Rows are points. The points of each table are mixes of a few directions, plus a little noise. How many directions does each table use, and how many do they share? Where both have some left over, give the other angles between the two spaces (their principal angles), to ten degrees, smallest first.

First (6 x 2):
[[0.34, 0.01],
[-0.11, 0.00],
[-0.94, -0.02],
[-0.18, 0.00],
[0.40, 0.01],
[0.50, 0.01]]
Second (4 x 2):
[[0.35, 0.63],
[-0.02, -0.02],
[-0.01, -0.02],
[-0.32, -0.59]]
Directions: first 1, second 1, shared 0; angles 60

First (7 x 3):
[[0.22, -0.47, -0.90],
[-0.06, 0.56, 0.04],
[-0.12, 0.25, 0.49],
[0.13, -0.45, -0.44],
[-0.01, -0.02, 0.05],
[-0.12, -0.03, 0.61],
[-0.05, 0.17, 0.16]]
Second (5 x 3):
[[-0.09, 0.49, 0.25],
[0.06, -0.42, -0.13],
[-0.15, 0.42, 0.59],
[0.17, -0.13, -0.77],
[0.02, -0.35, 0.07]]
Directions: first 2, second 2, shared 2

First (8 x 4):
[[-0.18, 0.12, 0.14, 0.10],
[-0.38, 0.26, 0.29, 0.21],
[0.00, 0.00, 0.00, 0.00],
[0.46, -0.32, -0.36, -0.26],
[-0.13, 0.10, 0.11, 0.08],
[0.93, -0.63, -0.72, -0.53],
[-0.10, 0.07, 0.08, 0.06],
[-0.60, 0.40, 0.46, 0.33]]
Second (8 x 4):
[[0.11, -0.07, -0.08, -0.06],
[-0.52, 0.35, 0.40, 0.29],
[0.54, -0.36, -0.41, -0.30],
[-0.58, 0.39, 0.45, 0.33],
[0.03, -0.02, -0.03, -0.02],
[-0.52, 0.35, 0.40, 0.29],
[0.59, -0.40, -0.46, -0.33],
[0.35, -0.24, -0.27, -0.20]]
Directions: first 1, second 1, shared 1

First:
[[0.22, -0.10, -0.02, 0.23],
[-0.93, 0.43, 0.08, -0.95],
[0.29, -0.13, -0.02, 0.30],
[-0.25, 0.12, 0.02, -0.25],
[0.36, -0.17, -0.03, 0.37],
[0.30, -0.14, -0.02, 0.31]]
Second:
[[-0.28, 0.13, 0.02, -0.29],
[0.31, -0.14, -0.02, 0.31],
[0.14, -0.06, 0.00, 0.14],
[0.29, -0.14, -0.02, 0.30],
[0.34, -0.16, -0.03, 0.34],
[-1.12, 0.51, 0.08, -1.15],
[0.28, -0.12, -0.02, 0.28],
[0.04, -0.02, -0.01, 0.04]]
Directions: first 1, second 1, shared 1

First (6 x 6):
[[-0.14, 0.03, 0.03, 0.72, 0.17, -0.31],
[0.58, -0.11, -0.10, 0.05, -0.47, -0.47],
[0.28, 0.08, 0.27, -0.09, -0.05, -0.20],
[-0.93, -0.11, 0.35, -0.58, 0.34, 0.40],
[0.09, 0.14, 0.25, -0.10, 0.14, 0.03],
[0.13, -0.03, -0.80, 0.00, -0.14, 0.55]]
Second:
[[-0.33, 0.12, 0.25, 0.08, -0.67, -0.16],
[-0.17, 0.01, -0.32, -0.04, 0.68, 0.19],
[-0.46, -0.05, -0.25, 0.19, 0.69, 0.24],
[-0.20, 0.18, -0.31, -0.36, 0.87, -0.02],
[0.20, -0.18, 0.21, 0.16, 0.00, -0.05],
[0.14, -0.05, 0.23, -0.08, 0.24, -0.22],
[0.35, 0.08, 0.14, -0.03, -1.28, -0.05],
[0.48, -0.12, 0.05, 0.08, -0.52, 0.07]]
Directions: first 4, second 4, shared 2; angles 60, 60

First, 9 rows:
[[-0.07, -0.37, 0.05, -0.02, -0.83, 0.53, -0.10, 0.38],
[0.06, 0.26, -0.03, 0.01, 0.57, -0.37, 0.08, -0.26],
[0.07, 0.40, -0.05, 0.02, 0.87, -0.56, 0.11, -0.40],
[-0.02, -0.10, 0.01, -0.01, -0.22, 0.14, -0.02, 0.10],
[0.07, 0.39, -0.05, 0.03, 0.88, -0.56, 0.12, -0.40],
[-0.01, -0.02, 0.00, 0.00, -0.05, 0.03, -0.01, 0.03],
[0.05, 0.27, -0.04, 0.01, 0.61, -0.39, 0.08, -0.29],
[-0.09, -0.50, 0.06, -0.02, -1.12, 0.71, -0.15, 0.50],
[-0.06, -0.33, 0.04, -0.02, -0.72, 0.46, -0.09, 0.33]]
Second:
[[-0.06, -0.31, 0.04, -0.02, -0.71, 0.46, -0.10, 0.32],
[0.07, 0.38, -0.05, 0.02, 0.84, -0.53, 0.11, -0.37],
[0.02, 0.07, -0.02, -0.01, 0.17, -0.12, 0.01, -0.07],
[-0.02, -0.06, 0.02, -0.02, -0.13, 0.08, -0.02, 0.06],
[0.03, 0.17, -0.02, 0.01, 0.37, -0.24, 0.05, -0.17],
[-0.05, -0.30, 0.03, -0.01, -0.66, 0.42, -0.10, 0.29],
[-0.07, -0.39, 0.04, -0.02, -0.89, 0.56, -0.12, 0.40],
[0.07, 0.35, -0.04, 0.02, 0.77, -0.51, 0.10, -0.35],
[0.09, 0.51, -0.06, 0.02, 1.11, -0.71, 0.14, -0.51],
[-0.07, -0.41, 0.05, -0.03, -0.92, 0.60, -0.13, 0.41]]
Directions: first 1, second 1, shared 1
